Each row is a point. Each copy is the shape, with its points in the same order, turned, moved and blurred by noise. Some copies are also mirrored. Which?

Shape, 6 rows:
[[ 2.3 -0.4 -1.3]
 [-1.8 -5.2  4.9]
 [-1.3  0.9 -4.0]
 [ 1.5  3.1 -0.9]
 [-1.0 -4.2  0.3]
 [ 2.5  3.9  2.6]]
Copy 1 (6 x 3):
[[ 0.8 -2.3 -4.6]
 [-0.8 -4.8  3.5]
 [-3.6 -0.9 -5.9]
 [ 0.2  1.1 -4.9]
 [-1.9 -5.2 -1.4]
 [ 2.6  3.0 -2.6]]
Copy 1 is: only turned
Copy 2 (6 x 3):
[[ 0.5 -0.3 -2.8]
 [ 0.3 -5.6  4.3]
 [ 1.6  3.9 -0.9]
 [-2.3  1.9 -2.8]
 [ 2.3 -2.2  1.7]
 [-5.4 -0.3 -2.3]]
Copy 2 is: mirrored
Copy 3 (6 x 3):
[[ 2.5 -0.6  0.4]
 [-5.2 -4.5  2.4]
 [ 0.8  3.3 -1.9]
 [ 2.9  2.5  2.3]
 [-2.3 -2.4 -0.8]
 [ 2.7  1.4  5.8]]
Copy 3 is: only turned

Shape, 10 rows:
[[-0.8 -5.7  6.3  1.9 -6.7  1.8]
 [ 0.1 -1.4 -4.0  0.2  0.1  0.8]
 [ 1.7  3.7  2.8  6.8  3.4  1.2]
 [ 0.1  2.4 -4.7 -3.6 -0.2  3.4]
 [ 2.3  1.0  5.0  0.9  0.3 -0.3]
 [-0.8  2.6  3.2  2.0 -4.0  0.6]
 [-1.9 -2.7  5.2  1.6 -1.1  2.2]
 [ 1.5 -0.6 -4.3 -0.6  0.1 -0.9]
 [-1.4  2.7 -4.2 -1.3  1.7 -1.0]
 [-1.9 -1.4 -3.0  0.0  1.9 -1.4]]
Copy 1:
[[-0.5 -3.3  0.2 -0.5 -9.0 -3.5]
 [-0.2 -1.1 -0.6  3.6  2.5  1.6]
 [ 0.6  3.5 -5.9  0.2  2.4 -6.5]
 [-1.6  2.7  0.4  1.4  3.1  5.3]
 [ 3.0  1.9 -2.1 -2.9 -1.4 -3.3]
 [-0.1  3.5  0.6  0.5 -2.9 -3.4]
 [-1.8 -1.7 -1.1 -2.5 -3.1 -3.8]
 [ 2.3 -0.6  0.1  3.3  2.9  2.0]
 [ 0.2  1.9  1.7  2.0  5.7  0.9]
 [ 0.3 -2.4  0.9  1.7  4.4 -0.4]]
Copy 1 is: mirrored
Copy 2:
[[ 2.3 -4.4  2.4  7.3 -7.7  2.7]
 [ 0.5  0.5 -4.5  1.3  0.2  0.4]
 [ 4.3  6.4  2.5  5.7  2.1  0.2]
 [-3.0  3.2 -4.6 -2.1 -0.2  2.3]
 [ 3.2  1.7  4.3  1.7 -0.6  2.1]
 [-0.9  2.8  3.4  3.8 -3.9  0.5]
 [ 1.2 -1.4  3.0  5.9 -2.1  3.8]
 [ 0.7  0.5 -3.7 -0.5  0.4 -1.3]
 [-2.0  2.1 -2.8  0.1  3.0 -1.5]
 [-0.2 -0.3 -3.2  2.3  2.9 -0.8]]
Copy 2 is: only turned
Copy 3 (10 x 6):
[[-3.7 -2.7  8.8 -1.1 -6.8  1.7]
 [-1.7  0.7 -2.8  0.3 -2.1 -0.1]
 [ 1.1  3.9  4.0  8.3  0.3  1.7]
 [-2.6  5.2 -4.1 -2.3 -0.9  1.4]
 [ 1.7  2.7  5.7  1.3 -0.8  0.3]
 [-2.7  4.9  5.4  1.6 -4.1 -0.5]
 [-3.3 -0.7  6.9  0.6 -1.1  1.7]
 [ 0.2  1.4 -3.2  0.0 -2.2 -1.3]
 [-1.8  3.8 -3.0  0.6  0.6 -2.8]
 [-2.2 -0.7 -1.6  1.0  0.3 -2.4]]
Copy 3 is: only turned
Copy 4:
[[ 5.2 -7.6  3.5  2.2 -6.4  1.4]
 [-0.1 -0.1 -2.4 -0.8  0.5  0.9]
 [ 1.6  4.3  4.7  6.8  1.1 -0.4]
 [-2.9  2.9 -1.0 -4.2 -1.0  3.0]
 [ 3.5  0.5  5.8  0.8 -0.9 -1.1]
 [-0.3 -0.5  4.3  2.1 -5.0 -0.9]
 [ 2.3 -4.3  4.9  2.3 -1.7  2.2]
 [ 0.3  0.9 -2.5 -2.0  0.6 -1.0]
 [-3.8  1.8 -0.5 -1.8  1.7 -1.1]
 [-1.3 -1.5 -1.2 -0.5  2.7 -0.6]]
Copy 4 is: only turned
